Rows are points. The points of each table are mixes of a few directions, plus a little noise. How many directions does each table use, and how many do they share? Where both have some left over, give the other angles between the two spaces (their principal angles), to ten degrees, smallest first.
In the rows, zero is written as 128.

First (4 x 2)
[[126 130]
 [162  69]
 [141 105]
 [ 82 206]]
Second (6 x 2)
[[149 187]
 [121 107]
 [133 141]
 [155 203]
 [109  76]
 [101  53]]
Directions: first 1, second 1, shared 0; angles 50

First (5 x 4)
[[182 138 138 127]
 [ 96 127 152 103]
 [209 140 127 140]
 [ 73 115 100 144]
 [ 80 120 123 126]]
Second (6 x 4)
[[136 130 130 127]
 [104 124 122 130]
 [ 72 117 113 133]
 [249 151 160 118]
 [ 87 120 117 132]
 [121 127 126 128]]
Directions: first 2, second 1, shared 1

First (9 x 8)
[[243  66 119 121  95 165 176 111]
 [ 64 177 134 138 151 121 113 151]
 [137  60 121 109 106  79  85  70]
 [  8 139 133 122 148  47  38  96]
 [135 159 132 136 135 157 156 157]
 [207 122 124 132 116 183 189 149]
 [129 172 132 140 141 166 161 168]
 [183  68 120 116 103 121 129  92]
 [ 45 191 137 139 159 115 107 156]]
Second (8 x 8)
[[230  97 123 128 104 178 187 134]
 [129 176 129 161 125 134 154 157]
 [ 51 200 135 160 144  97 108 153]
 [ 26 249 136 187 148  89 115 176]
 [205   9 122  65 112 153 123  75]
 [125  89 127 102 131 121 107 104]
 [139  82 125  98 127 127 112 101]
 [118 125 129 125 130 124 121 124]]
Directions: first 2, second 2, shared 1; angles 30

First (8 x 12)
[[ 98 145 156 149 154  89 198 177 128 137 134  70]
 [165 106  92 102  96 176  45  68 129 115 124 197]
 [ 85 158 170 160 167  67 234 204 128 143 135  38]
 [163 106  95 103  98 173  47  71 127 116 123 197]
 [168 103  93 101  95 182  35  62 128 114 121 207]
 [ 93 150 162 153 160  80 211 188 130 140 134  58]
 [108 139 145 141 144 102 173 158 129 134 131  92]
 [146 114 112 116 111 154  83  96 127 122 125 166]]
Second (8 x 12)
[[192 115 156  74  43 224  49  96 173 131 123 225]
 [142 124 122 118 115 146 104 112 130 124 127 151]
 [173 125 166  90  65 196  91 123 168 135 126 187]
 [105 127  99 150 164  90 143 123 103 122 129  98]
 [ 48 144  85 196 236   7 221 161  69 124 131  10]
 [ 96 134 109 155 169  79 163 140 106 126 127  80]
 [146 118 114 115 112 151  89 101 128 123 126 162]
 [125 142 168 126 118 130 164 166 147 138 132 111]]
Directions: first 1, second 2, shared 1

First (9 x 18)
[[ 97 115 123 136 131 147 115 140 146 143 125 124 116 135 122 136 126 123]
 [106 141 128 139 113 162 106 172 148 151 102 133 124 168 135 130 128 119]
 [114  89 121 125 189 111 175  90 140 175 212 126 106  82  79 105 146 175]
 [127 125 134 127 108 118 111 110 130  90 106 103 122 116 134 161  99 117]
 [200 137 126 100  92  60 121  70  47  10  90 133 177  84 179 139 121  73]
 [165 135 127 118 161 109 173 118 107 157 174 156 145 116 118  80 163 158]
 [133 152 108 131 159 167 152 204 103 217 146 220 168 190 143  27 219 118]
 [ 83 111 127 139 109 148  92 132 155 113 100 100 105 132 125 170  97 108]
 [128 146 157 137  91 130 107 116 176  97  98  57  89 128 117 204  53 161]]
Second (8 x 18)
[[131 163 150 142 114 154 129 165 174 166 119 104 106 165 117 143 104 173]
 [116 107 182 119 180 160 138 172 158 166 144 131  80 161  94 107 117 140]
 [126 101 125 121 129  57 143  57  95  88 148  87 154  42 140 171 132 134]
 [124 138 146 132 154 186 135 183 168 184 139 156  88 191  94  87 123 148]
 [153 177  15 152  57  92 136  58 103 114 143 139 196  81 157 131 155 153]
 [133 167 123 141 105 165 124 164 160 158 113 132 119 175 125 123 116 155]
 [121  91 152 114 156 101 135 107 110 110 141 114 123  94 125 138 131 115]
 [122  82 130 101 125 109  86 117  56  38  78 164 156 115 173 121 142   7]]
Directions: first 4, second 4, shared 2; angles 30, 70
